Rows are points. Each copy is the shape, with its points in the same order, stretched, turned, moved and blurred by noise. Say if it was mirrored as well.

Shape (9 x 3)
[[-1.75 -0.46  1.67]
 [ 1.54  0.52 -1.66]
 [-0.38  1.23 -0.79]
 [ 0.66 -0.77 -1.53]
 [ 0.90 -1.47  1.56]
 [ 0.91 -0.77  0.55]
 [ 0.13  1.11 -3.82]
 [-1.56  3.81  0.07]
 [ 0.20 -2.22  2.67]]
Copy 1 (9 x 3)
[[-0.87 -1.39  2.31]
 [ 1.61  1.15 -1.13]
 [-0.53  0.88 -0.28]
 [ 1.53 -0.62 -1.10]
 [ 2.19 -1.29  2.39]
 [ 1.63 -0.39  1.41]
 [-0.09  1.24 -3.11]
 [-2.63  2.89  0.78]
 [ 1.72 -2.31  3.47]]
Copy 1 is: only turned
Copy 2 (9 x 3)
[[-2.36 -1.09  0.80]
 [ 0.86  1.04 -1.40]
 [-0.81  1.85 -0.60]
 [ 0.43 -0.41 -1.61]
 [ 0.28 -1.72  0.88]
 [ 0.20 -0.63  0.21]
 [-0.59  2.13 -3.06]
 [-2.13  3.28  1.09]
 [-0.52 -2.83  1.55]]
Copy 2 is: only turned
Copy 3 (9 x 3)
[[ 2.76  1.17 -0.18]
 [-2.07  0.16 -0.95]
 [-0.31  1.62 -1.63]
 [-1.07 -0.75 -1.51]
 [ 0.94 -0.24  1.72]
 [ 0.22 -0.32  0.15]
 [-2.68  0.51 -3.81]
 [ 0.47  4.51 -1.23]
 [ 2.94 -0.81  2.10]]
Copy 3 is: mirrored

Shape (8 x 4)
[[-1.66  1.59 -2.47  1.21]
 [ 3.53 -1.04  1.10 -0.51]
 [-1.20 -0.87 -0.95  1.69]
 [-1.70 -0.07 -0.99 -0.53]
 [-2.23  1.57  0.46  0.63]
 [ 2.84 -1.00  0.02 -1.38]
 [ 3.59 -0.42  0.63 -0.34]
 [ 2.19 -0.60  0.49 -1.10]]
Copy 1 (8 x 4)
[[-2.33  2.86  1.11  0.91]
 [ 3.54 -0.24 -2.07 -0.46]
 [-0.26  0.78  2.27  0.96]
 [-1.72 -0.15  0.09  0.72]
 [-1.58  0.60  0.47  3.41]
 [ 2.06 -0.56 -2.34 -1.23]
 [ 3.12  0.40 -2.28 -0.79]
 [ 1.80 -0.37 -2.07 -0.36]]
Copy 1 is: mirrored
Copy 2 (8 x 4)
[[-0.76  1.86 -3.25 -0.72]
 [ 3.21 -0.71  2.05  0.41]
 [-0.83 -0.26 -1.83  1.22]
 [-1.67  0.95 -0.54 -0.43]
 [-1.42  2.80 -0.69  1.34]
 [ 2.36 -0.67  1.80 -0.94]
 [ 3.52 -0.14  1.54  0.02]
 [ 1.85  0.00  1.78 -0.26]]
Copy 2 is: only turned
Copy 3 (8 x 4)
[[-3.62 -0.53 -2.19 -0.11]
 [ 3.30  0.71  2.18 -0.99]
 [-1.57 -1.31 -0.72  1.83]
 [-2.74 -1.52  0.48 -0.09]
 [-3.51  0.95 -0.12  1.01]
 [ 2.26 -0.54  2.05 -1.94]
 [ 2.91  0.95  1.57 -1.43]
 [ 1.65  0.01  1.90 -1.43]]
Copy 3 is: only turned

Shape (13 x 8)
[[ 0.70 -0.36  0.07  1.49  0.67 -1.77 -1.98 -2.94]
 [-0.03 -1.31 -2.34  0.30  1.61 -2.78 -1.35 -1.70]
 [ 0.70  2.56 -1.07 -1.78 -2.94  2.04  2.32 -0.22]
 [-1.64 -0.46 -0.52 -0.24  1.32 -1.95 -0.69 -1.65]
 [ 1.54  1.05  1.06 -3.04 -3.61 -0.26  0.38  0.61]
 [-1.19  2.35 -1.16 -1.87 -2.77  1.59  2.14 -1.10]
 [ 0.10  0.15  2.19 -0.81 -2.52 -1.74  2.86  0.70]
 [ 2.39 -2.65  1.26  0.56  0.14  1.55 -0.70  1.02]
 [-1.65  2.54 -0.03 -2.52 -0.71  0.59 -0.02 -0.46]
 [ 1.95  0.09 -0.56  1.88  3.00 -1.36 -1.73  0.50]
 [ 0.86 -1.46 -0.27  0.63  0.02  1.02 -1.43  1.14]
 [ 1.45 -0.77  1.72  1.86 -0.15  0.74 -1.54  0.37]
 [ 0.12 -1.19 -1.01  2.89  0.32 -1.56 -3.02  0.80]]
Copy 1 (13 x 8)
[[-1.75  2.47  0.02  2.32  1.40  0.62  0.56 -2.96]
 [-2.51  1.40 -2.75  0.94  2.76 -0.83  0.06 -1.26]
 [ 3.10  1.74 -1.73 -0.69 -2.05  3.15  3.02  0.30]
 [-2.39  2.23 -0.88 -0.07  0.88 -1.21  1.14 -0.72]
 [ 2.40  1.81 -1.89 -1.82 -3.96  0.85  1.00 -2.90]
 [ 1.13  2.50 -1.89 -1.57 -2.08  2.26  3.41  0.49]
 [ 2.76  2.13 -0.52  0.63 -2.59 -2.55  2.39 -1.41]
 [ 0.59 -2.64  0.87  1.48 -1.17 -0.10 -0.77 -1.79]
 [-0.16  3.32 -0.32 -3.00 -1.46  1.17  2.18 -0.08]
 [ 0.00  0.67  0.76  1.07  2.69  0.42 -2.50 -0.43]
 [-0.83 -1.43  0.01  0.80 -0.64  0.70 -1.21 -0.87]
 [ 0.51 -0.43  2.17  1.83 -1.63  1.12 -0.45 -1.90]
 [-2.34  1.11 -0.24  2.54  0.16  0.28 -1.72 -0.02]]
Copy 1 is: only turned
Copy 2 (13 x 8)
[[-0.87 -0.94  1.25  2.25  0.40 -0.51 -0.64 -3.42]
 [-1.11 -3.17 -0.10  1.02  1.27 -0.60 -2.17 -1.29]
 [-0.06  2.52 -3.85 -1.06 -0.04 -1.72  3.25 -1.34]
 [-2.74 -1.97  0.07  1.65  0.41 -0.67 -0.65 -1.19]
 [-0.18  0.84 -1.29 -2.94 -0.46 -3.42  2.95 -1.64]
 [-1.99  1.90 -4.24 -0.08 -0.83 -1.55  2.36 -1.26]
 [-0.47 -0.80 -1.12  0.53 -1.40 -3.22  4.31  0.36]
 [ 2.06 -0.53  1.38 -1.45 -1.25  1.87  1.79 -1.40]
 [-3.10  1.55 -1.90 -0.94  0.06 -1.39  1.08 -0.70]
 [ 1.35 -0.28  2.38  1.13  2.25  0.17 -1.17  0.04]
 [ 1.25 -0.53  0.44 -1.17 -1.00  0.93  0.02 -0.91]
 [ 1.25  0.54  2.26  0.59 -1.51  0.39  0.90 -1.77]
 [ 1.22 -1.59  1.85  0.98 -1.05 -0.51 -2.96 -0.77]]
Copy 2 is: only turned
